Each point is reached from the start by the listed moves, each made 0, 1 or 2 times, or once backwards (-1), plus a little noise. Is the number of moves made odd or even? Then give how often each move was made.
(in the rows, 128 means zero)

Moves:
(1): [172 116 117 137]
(2): [135 179 131 132]
(3): [135 129 155 109]
Start: [159 130 140 145]
Points:
[150 133 108 163] -> odd (0, 0, -1)
[209 219 103 180] -> even (1, 2, -1)
[121 194 150 137] -> even (-1, 1, 0)
[205  64 151 134] -> odd (1, -1, 1)
[216 167 160 140] -> odd (1, 1, 1)

Moves:
(1): [162 122 127 138 132 116 115 127 126 122 129]
(2): [133 157 125 130 129 130 119 124 123 121 130]
(3): [133 138 169 124 136 128 132 124 126 135 122]
(4): [122 123 129 179 124 116 140 134 109 135 139]
(5): [126 136 118 125 167 122 127 124 122 124 131]
(6): [139 126 127 131 134 162 133 128 119 120 122]
(7): [140 129 120 116 125 120 155 130 125 134 129]
(8): [131 128 132 130 129 139 122 173 126 136 136]
(9): [131 130 124 138 132 135 131 118 162 133 128]
(10): [140 122 120 126 130 135 115 109 129 175 140]
(11): [126 122 142 127 127 138 131 124 127 114 161]
Start: [123 128 132 115 134 148 154 138 158 122 135]
Points:
[ 72 172 214 210  92 158 161  99  87  93 207] -> even (-1, 2, 1, 2, -1, 0, -1, -1, -1, 0, 2)
[170  67 104  91 123 154 211 109 118  79 196] -> even (1, -1, -1, 0, 0, 1, 2, -1, -1, 0, 2)
[131 159 133  75 221 193 237  85 125 113 114] -> odd (-1, 0, 1, 0, 2, 2, 2, -1, 0, 0, 0)
[249 148  91 143 201 199 150  94 192 143 138] -> even (2, 1, 0, 0, 1, 2, 1, 0, 2, 1, 0)
[154  86 130  36  91 159 207  76 186 160 159] -> even (0, -1, 0, -1, -1, 0, 2, -1, 0, 1, 1)
[172 205 197  32 233 189 157  44 107 108 186] -> even (0, 2, 2, -1, 2, 1, 1, -1, -1, 1, 2)
